Rows are points. The points of each table are mixes of a few directions, plus a little noise. How many directions does each table use, and how many do they share? Where both have some left over, give the other angles between the two spaces (their principal angles), to ten degrees, smallest first.
In the rows, zero is written as 128.

First:
[[124 135]
 [126 131]
 [147  98]
 [ 90 188]
 [153  87]]
Second:
[[150  93]
 [139 112]
 [146  99]
 [114 150]
 [ 99 175]
 [151  91]
 [ 98 176]]
Directions: first 1, second 1, shared 1

First, 5 rows:
[[132 122 121 130]
 [140 114 109 133]
 [162  90  79 142]
 [ 79 184 201 109]
 [126 131 132 127]]
Second (6 x 4):
[[119 124 146 141]
 [110 120 166 155]
 [121 125 143 139]
 [151 138  79  93]
 [105 118 177 163]
 [161 142  57  77]]
Directions: first 1, second 1, shared 0; angles 60

First, 6 rows:
[[163 142 145 147 123 148]
 [140 133 173 141 134 151]
 [128 125  31  94 110 100]
 [117 136 173 185 133 110]
 [104 110  78  76 128 119]
 [115 122 167 125 139 141]]
Second:
[[136 126 122 129 153 132]
 [ 94 166 132 140 120 173]
 [145 106 139 107  92  73]
 [155  95 128 116 124  85]
 [152 130 135 101 151  88]
 [ 86 146 113 175 128 217]]
Directions: first 3, second 3, shared 0; angles 70, 80, 80

First:
[[117 140 110 126 133 135 125 126]
 [138 107 152 129 126 122 129 136]
 [ 52 193  19 114 163 173 110 127]
 [ 98 150  88 122 143 146 121 130]
 [184  72 214 137 104  95 140 134]
 [151 105 164 132 118 114 133 130]
 [134  94 160 127 129 124 125 145]
 [151 162 116 136 110 116 140  96]]
Second:
[[107 143 121 115 130 156 164 107]
 [115 137 123 120 130 145 150 114]
 [ 87 157 114 102 133 182 197  87]
 [162 104 140 150 124  83  70 163]
 [114 138 123 119 129 146 152 114]
 [159 106 139 148 124  86  75 159]
 [160 106 139 148 124  85  74 160]
 [172  97 143 156 123  69  53 173]
 [104 145 120 113 131 160 169 104]
 [ 99 148 118 110 131 166 177  99]]
Directions: first 2, second 1, shared 0; angles 60

First (9 x 9):
[[110 100 120 144 107 114 149 122 173]
 [142 172  89 105 152 133 197 111  82]
 [ 85  99 101 151 166 148 150 103 155]
 [145 106 129 152 124 116 112 147 146]
 [162 145 145 120 117 119 104 149 104]
 [ 66  88 108 128 115 127  87 148 159]
 [171 132 143 144 136 123 124 135 120]
 [135 155 242 106 112 162  75  79 124]
 [136 154  76 103 124 109 154 158  89]]
Second (10 x 9):
[[141 111 115 154 176 171 185  52 137]
 [136 128 118 125 107 155  97  77 134]
 [109 168 168 106 100 145  80  89 129]
 [131  88 113  80  76 106  92 201  99]
 [117 154 151 139 147 128 140 114 135]
 [121 100 141 102 142 128 167 159 105]
 [145 110  90 155 137  95 141 179 135]
 [125 131 137  99  89 152  80  93 122]
 [111 178 158 153 150 100 133 147 143]
 [145 111  91 167 157  99 164 168 140]]
Directions: first 5, second 4, shared 2; angles 70, 80

First:
[[156 117 106 133 131 128  97 140 138 119 131 154]
 [100 114  92 114 122  82 138  98 123  97  69 166]
 [106 127 191 139 127 212 169 157 101 162 170 133]
 [125 144 190 170  94 212 171 149 124 169 153 122]
 [128 148 168 154 105 171 155 132 129 158 146 104]
 [112 111 131  91 134 120 141 107 110 124 134 142]
 [114 141  93 137 195  81  83 170 136 100 109 103]
 [136 127 104 161 152 131  95 171 136 111 107 156]
 [152 130 101 103 108  73 113  81 145 120 120 107]
 [151 124 106  75 116  70 114  71 137 124 144  96]]
Second (8 x 12):
[[ 80 172 139 182 164 120 141 174 137 123  88  76]
 [120 141 102 174 142 115 110 160 144 106  78 142]
 [147 129 120 120 132 117 109 126 136 129 143 114]
 [141 161 147 158 114 135 131 133 148 148 138  74]
 [133  87 104 112 110 136 127 113 114 108 106 217]
 [133 140 169  80 135 130 141 105 118 163 201  48]
 [164  99 141  92  77 155 140  82 120 146 166 162]
 [106  95 103 105 150 117 124 131 107 100 103 191]]
Directions: first 5, second 4, shared 4

First, 11 rows:
[[131 121 129 115 134 118 114 143 142 120 145 132 120 127]
 [114 175 122 203 105 183 203  46  54 168  40 107 175 129]
 [136  99 131  85 145  95  82 175 170 104 182 141  97 127]
 [126 133 128 135 126 134 133 122 121 131 119 128 131 131]
 [126 139 128 144 120 140 144 109 108 137 105 124 140 129]
 [114 175 123 202 104 182 200  49  57 164  40 108 175 130]
 [129 122 128 121 128 124 118 134 136 124 136 131 123 129]
 [128 131 128 137 125 133 135 118 121 132 120 128 134 127]
 [139  97 131  80 143  92  77 182 175 102 184 141  98 126]
 [135 107 128  94 139 104  95 163 160 110 167 137 106 128]
 [134 108 131  97 139 104  96 163 158 113 166 135 107 128]]
Second (11 x 14):
[[140 137 129 166 100 151 184  85  92 140  75 120 170 135]
 [143 141  89 114 139 153 145 132 120 115 121 111 159 169]
 [ 39 134 162 168 177 168  81  53 156 149 207 117  39  24]
 [ 92 137 144 142 134 126 102 119 140 141 164 130  95  98]
 [170 103 117  52 194 119 110 170 108 108   7 141 104 135]
 [135 129 130 135  90 104 131 149 137 129 161 134 147 148]
 [117 134 138 129 118 107 110 145 134 137 146 135 117 124]
 [156 100 118 128 124 148 163 105 139 104 137 118 159 137]
 [148 114 130  98 143 111 116 153 127 120  91 137 118 129]
 [145 123 134 134  83 100 139 149 133 128 148 137 154 149]
 [123 155 115 137 104 119 126 149 122 139 147 126 148 161]]
Directions: first 1, second 5, shared 1

First:
[[109 127  97 128 130 139 126 119 150 133 137 133 123  76 152 130 131 148]
 [190 149 111 103 115 153  95 136 103 101 153 123 174 165 113 139 109 139]
 [102 156 153 120 150 119 169 124 143 140 102 124 128  85 135 100 126  94]
 [136 102 155 121 123 114 160 139 111 122 108 118 121 196 102 127 143  89]
 [107 106 138 149 133 111 159 131 133 138 109 137  93 112 125 116 141 112]
 [130 172 155 144 137 120  79 121 121 141 137 130 141 122 128 129 100 151]
 [187 142  89 140 114 153  80 137 111 108 164 147 141 107 124 135 105 166]
 [ 63  69 124 116 123 115 157 116 152 141 116 113 101 161 145 149 170 123]]
Second:
[[119 117 118 118 129 133 156 128 136 126 120 126 124 115 135 122 138 116]
 [135 137 137 137 127 125 105 127 121 129 135 131 131 139 123 132 119 137]
 [119 116 117 118 129 132 157 128 138 125 119 127 123 113 134 123 139 115]
 [108 101 103 103 131 135 195 128 150 122 110 121 117  96 139 116 154  98]
 [123 123 122 123 129 129 140 128 132 128 124 126 126 122 131 126 133 123]
 [106 101 101 102 131 137 198 127 151 124 110 122 118  96 141 115 155  95]
 [110 107 107 108 131 134 181 128 145 125 114 124 120 103 139 118 149 105]
 [167 174 172 174 122 113   7 127  87 137 161 138 147 184 105 150  82 183]
 [164 171 170 169 124 115  18 128  90 135 158 137 145 181 107 150  86 180]
 [131 129 130 128 127 128 123 128 126 126 129 129 128 129 127 129 125 130]]
Directions: first 5, second 1, shared 1

First, 9 rows:
[[171 132 168  99 183 117 117 126 161 235 109 130 174 120  91 173 158  62
  237  79]
 [104 126 106 144  99 134 134 130 109  70 138 128 104 133 147 103 113 163
   68 156]
 [149 130 148 115 155 123 123 127 143 180 119 129 149 125 110 150 143  95
  180 103]
 [129 129 129 128 131 127 126 127 129 132 128 128 129 127 127 130 129 125
  133 126]
 [ 80 124  84 161  67 140 141 131  92   8 150 126  77 137 169  78  95 202
    7 184]
 [132 129 133 124 134 127 126 127 132 141 125 128 132 128 124 132 131 119
  141 121]
 [123 128 123 131 120 129 129 128 124 113 131 128 123 129 133 122 125 138
  113 134]
 [138 129 137 123 140 126 127 127 135 151 123 129 138 128 121 138 135 113
  152 117]
 [127 128 125 129 124 129 129 129 126 121 129 128 125 128 130 125 127 132
  122 131]]
Second:
[[131 103 151 132 175 144  58 114 137 155 112 132 147 119  97 160 141 134
  153 200]
 [126 116 148 142  94 113  83 131 137 137 115 146 122 156 149 204  91 133
  114 190]
 [158 132 139 143 145 132  99 110 136 159 119 120 103  84 117 144 139 165
  169 124]
 [ 93 122 113 149  57  93 167 148 121  92 144 158 106 170 172 120 106 117
   97 107]
 [111 115 118 151 160 149 110 110 123 118 137 125  92  82 106  74 169 168
  144 130]
 [168 128 121 112 179 131 137 124 113 114 124 114 195 120  98  88 141 130
  148 128]
 [179 171 114 117  95 122 172 129 118 110 128  98 120 111 153 134  93 159
  105  79]
 [ 91 143 116  90 113 141 179 149 128 115 139 118 140 166 137 113 122  69
   77  97]
 [ 95 122 132 117 134 127 147 137 139 151 135 140 128 144 122 116 152  78
  144  96]]
Directions: first 1, second 6, shared 1
